Each row of a before or after table is a point. The points were changed in one or more steps. Then noise was added and the rows were shuffled. The steps act on columns, c1 being the first. Write out the steps. A step turns or swaps two columns, mirrors them in a line or flattens them onto one, adds a multiple of one to another, or multiplies or shifts one. Angles are multiples of 10 degrees, from the lower column toward the higher: turns from -170 to 170, lines from 10 to 170 but not 90. Use the fewest steps. Two steps may share a column if one is a turn and the other turns, adds or multiplies; they go together, in the order done. Otherwise the lowest column goes first.

Before (14 x 3):
[[-2.1 -1.3  0.9]
 [ 2.6  0.3 -2.6]
 [-2.5  1.9 -0.7]
 [-3.1 -1.6 -0.9]
 [ 4.1  0.3  2.2]
 [ 0.9 -3.3 -2.5]
 [-1.3  2.5 -0.4]
 [-1.6 -3.4  3.6]
 [-3.1  3.9  2.6]
 [-2.0 -0.4  1.2]
 [-2.4 -1.1  1.5]
 [-2.8  0.4  4.7]
 [ 1.7 -1.3 -0.4]
 [-0.1  2.7 -1.1]]
After (14 x 3):
[[ 3.1  1.4 -7.4]
 [-2.2 -1.7 -1.0]
 [ 3.5 -1.0 10.9]
 [-1.1  4.3  6.7]
 [-1.6 -2.9 -2.2]
 [ 0.9  1.7 -1.2]
 [ 1.6 -2.2  4.5]
 [ 0.6 -1.8  3.6]
 [ 1.8 -1.8  2.7]
 [-2.6 -0.7 -3.1]
 [ 2.2 -3.0 -2.6]
 [ 0.0 -2.6 14.1]
 [-3.3 -3.8  8.0]
 [-0.7  2.4 -7.6]]
Steps: turn c1 and c2 by 100 degrees; multiply c3 by 3

Before (14 x 6):
[[-3.7 -2.9 -2.2  4.0 -2.7 -5.8]
 [-2.9 -2.2  1.8  2.0 -5.5  2.1]
 [ 0.9  2.1  5.5  0.7 -4.4 -1.3]
 [ 0.1  1.7 -1.7  2.2 -4.6  0.1]
 [ 1.6 10.6 -2.1  0.9 -1.4 -6.6]
 [-3.4  1.5 -3.0  1.1  3.2 -6.0]
 [-3.2  1.0  4.7 -0.1 -1.3 -4.4]
 [ 1.4  1.8  6.5  1.0 -2.2 -3.6]
 [ 0.3  4.3 -3.4 -2.5 -5.8  1.2]
 [-1.1 -1.8  2.4  1.0 -0.1  2.7]
 [ 1.0 -0.3  3.2 -2.1  2.6  0.2]
 [-2.0  2.2 -0.5 -0.1 -7.8 -4.5]
 [-7.4  3.4 -4.5 -1.4 -2.2 -4.3]
 [-5.3  3.2 -1.1  0.9 -1.2 -3.5]]
After (14 x 6):
[[-0.5  1.7  6.6  0.8 -2.4 -1.5]
 [-0.5  0.2  5.0 -3.1  0.6 -4.6]
 [-1.6  0.4 -3.8 -3.0  2.0 -6.1]
 [-4.6 -4.0 -1.1 -2.9 -3.2 -5.2]
 [ 2.6  4.4 -1.1 -0.3 -6.6  0.7]
 [ 2.2 -0.3  2.0  0.6  3.6  0.2]
 [-0.6  9.3 -1.6  1.7 -1.8 -8.3]
 [-2.4 -1.8  3.4 -2.3 -4.6  2.5]
 [-2.2  1.5 -0.1  0.5 -5.2  0.0]
 [-0.1  1.5  2.3 -1.8 -7.4 -4.7]
 [ 0.1  2.7 -3.6 -7.7 -3.4 -4.7]
 [-1.6  2.8 -0.5 -4.8 -1.5 -4.1]
 [-0.7  1.2  6.7  1.7  0.2 -3.9]
 [-1.2 -1.4  2.3 -0.7  0.4  3.3]]
Steps: turn c1 and c4 by 80 degrees; turn c2 and c6 by -10 degrees; turn c3 and c5 by 20 degrees

Before (9 x 9):
[[-1.8  3.0 -1.1 -1.0  5.7 -5.8  4.3 -0.8  0.1]
 [ 1.1 -3.4 -7.6 -1.9 -0.6 -2.1  6.1  2.5  5.5]
 [-6.2  2.8 -2.5  0.2  2.3  3.7  1.2  3.3 -2.1]
 [ 0.2 -2.2 -5.2 -2.1 -2.7  0.5  0.0  1.8 -4.3]
 [-0.9  4.6  0.0 -0.2 -3.8 -2.5  0.9  1.3  1.9]
 [ 0.5 -0.7  8.8  2.2  2.3  3.9  2.0  2.9 -1.8]
 [ 2.3 -0.5 -3.7  0.3  1.4  4.4  3.4  0.4 -2.5]
 [ 5.2  1.2  4.7  3.0  3.7 -1.8  0.9  4.3 -1.7]
 [ 1.5  5.6 -1.5 -6.3  8.2 -5.4  5.4  2.2 -2.9]]
After (9 x 9):
[[ 0.9 -3.4 -7.7 -1.8  3.8 -2.4  4.2  2.4  4.0]
 [ 2.2 -0.4 -3.7  0.3 -1.1  4.3  2.2  0.5 -2.6]
 [-1.0  4.7  0.0  0.0 -0.8 -2.5  0.5  1.3  4.0]
 [ 0.6 -0.8  8.7  2.1  0.2  4.2  1.3  2.8 -2.6]
 [ 0.3 -2.1 -5.3 -2.0 -5.0  0.6 -0.1  1.7 -0.8]
 [-1.9  3.0 -1.0 -1.1  3.8 -5.8  3.0 -0.7 -4.5]
 [ 5.1  1.3  4.6  3.2  0.9 -1.8  0.5  4.2 -3.9]
 [ 1.3  5.6 -1.5 -6.2  2.8 -5.5  3.8  2.0 -8.1]
 [-6.2  2.7 -2.4  0.4 -0.1  3.7  0.7  3.2 -3.3]]
Steps: turn c5 and c9 by -50 degrees; multiply c7 by 0.7

Before (8 x 12):
[[-2.2 -3.7 -2.2 -1.6 -0.6  1.0 -0.6 -3.3  1.4  2.0  1.0  0.9]
 [-3.6 -3.7 -0.2 -3.5 -1.0  1.6 -1.9  3.5 -2.0  2.0 -3.2  0.7]
 [ 3.1 -2.3 -7.4 -2.2 -5.8 -1.5 -6.0 -4.2  1.5  1.7  3.3  0.9]
 [ 1.8 -3.1  1.5  2.0 -1.7  0.3 -1.2  0.6  0.3 -1.3  3.7 -4.1]
 [ 5.4  1.2 -1.4 -8.4 -5.3 -0.4  1.5  4.4  2.5  0.9  5.0  3.9]
 [ 0.4 -2.9 -3.2 -5.3  3.4  5.4 -0.1  1.5  0.9 -1.8  0.2 -3.3]
 [ 1.5  2.2  2.8  2.2  1.8 -1.0 -2.2  3.0 -7.6  3.9  5.5 -1.8]
 [ 1.4 -2.9  0.7 -1.7  3.8  2.7 -0.2  0.1  4.3  3.5  0.3 -2.7]]
After (8 x 12):
[[  1.7  -2.9   1.5  -1.6  -1.9   0.3  -1.1   3.6   1.5  -1.3  -0.7  -4.3]
 [  3.0  -2.5  -7.3   1.3  -4.5  -1.5  -6.2   3.4  -5.0   1.8   4.3   1.0]
 [  1.7   2.1   2.6   1.8   2.8  -0.9  -2.2   5.6  15.3   3.9  -2.9  -1.9]
 [  0.3  -3.1  -3.3   4.0  -2.1   5.2  -0.3   0.1  -6.9  -2.0  -1.3  -3.4]
 [  5.2   1.3  -1.5   5.9  -4.8  -0.2   1.5   5.1 -12.8   0.7  -4.5   4.1]
 [ -3.8  -3.5   0.0   4.1  -2.7   1.5  -2.2  -3.2  -0.2   1.9  -3.5   0.7]
 [ -2.0  -3.8  -1.9   0.6  -1.7   1.0  -0.8   0.9  -4.3   1.8   3.5   1.1]
 [  1.3  -3.1   0.8  -0.6   0.9   2.7   0.0   0.2  -9.1   3.6  -0.1  -2.7]]
Steps: turn c4 and c9 by 150 degrees; multiply c9 by 2; add -1 times c6 to c5; turn c8 and c11 by -90 degrees

Before (12 x 14):
[[ 1.5 -5.7  6.0  6.4 -3.8 -2.6  1.4  4.0 -2.1 -1.1 -4.5 -2.6 -3.8  2.9]
 [ 2.3  1.8 -2.0  4.1  5.1  1.7 -2.3 -2.7 -4.3  0.1 -6.5  3.4 -5.4  3.1]
 [ 3.7  4.0  3.9  1.9  6.0 -5.6  0.4 -1.2  0.5 -1.7 -3.0 -2.7 -4.3 -2.2]
 [ 2.9 -0.3 -1.3  3.6 -2.7 -3.4 -1.7 -4.9 -3.1  4.0 -0.8  1.2 -3.6  2.2]
 [ 3.7 -1.9  6.3  7.8  5.5  0.7  0.3 -1.7 -1.1  4.3 -5.2  1.6  0.2  3.9]
 [-4.0 -2.2  6.3  0.0  4.1  0.7  3.3 -2.3  1.4  3.8  3.7  2.4  2.7  1.1]
 [ 3.1 -4.3 -0.6  1.6  6.0  2.6  0.9 -0.7 -5.5  2.1 -1.0  1.5  1.2 -1.5]
 [ 2.1  2.0 -0.2 -1.3  5.7  1.8 -2.5 -6.3 -1.2  4.7 -4.0 -4.8 -5.5 -3.0]
 [-4.3 -3.8  4.7  0.7 -3.8  0.7 -0.4 -2.0 -4.7  4.7  3.0  1.5  4.8 -6.2]
 [-6.4  1.6 -1.9  3.4  2.2 -3.7  1.8 -0.4 -1.6  5.0 -0.2  0.7  3.2  0.4]
 [ 0.5  1.3 -0.7  3.6  5.2  1.8 -1.8  2.5 -1.0 -5.2  1.3 -6.0  0.4 -3.6]
 [-1.2  1.0  3.1 -0.5  3.0  2.1 -4.0  3.4 -5.2  4.0 -1.4 -5.1  0.8  3.3]]
After (12 x 14):
[[ 3.8 -6.2 -3.7  6.0  5.6 -2.7  1.3  3.9 -2.0 -1.1 -4.4  0.8  0.1  2.5]
 [ 1.3 -1.2  5.7  7.7  6.1  0.5  0.3 -2.0 -1.6  4.5 -5.2  1.9  3.2  4.0]
 [-1.3 -1.7  2.9  0.1  3.1  2.0 -4.1  3.8 -5.3  4.0 -1.5 -4.8 -0.7  3.1]
 [ 0.0 -2.9  6.2  1.7 -0.5  2.5  1.0 -0.8 -5.3  2.3 -0.7  3.1  3.2 -1.5]
 [ 4.4  0.6 -3.0  3.3 -1.4 -3.0 -1.6 -4.9 -3.3  4.1 -1.2  1.1  1.4  2.6]
 [-5.2  1.5  1.8  3.3 -2.0 -4.2  1.8 -0.5 -1.8  4.8 -0.1 -0.3 -4.9  0.5]
 [ 5.3  2.2  6.0  2.3  3.5 -5.2  0.1 -1.2  0.3 -1.5 -3.5 -4.6  1.9 -2.3]
 [-5.7 -2.0 -4.1  0.8  5.2  0.6 -0.2 -1.7 -4.4  4.6  3.0  3.3 -2.3 -6.5]
 [-0.3 -1.9  5.6  3.8 -0.6  1.7 -1.8  2.4 -1.2 -5.5  1.2 -6.0  1.0 -3.6]
 [ 5.9 -0.9  5.4 -1.5 -0.5  1.6 -2.5 -6.1 -1.6  4.5 -3.9 -5.0  0.1 -2.8]
 [ 5.9  3.3  4.8  3.7 -2.0  2.1 -2.3 -2.5 -4.4  0.3 -6.3  1.9  0.1  2.7]
 [-3.7 -0.3  4.3 -0.5  6.5  0.5  3.3 -2.2  1.6  3.6  3.6  3.0 -2.9  1.1]]
Steps: turn c1 and c13 by 70 degrees; turn c2 and c12 by -30 degrees; swap c3 and c5
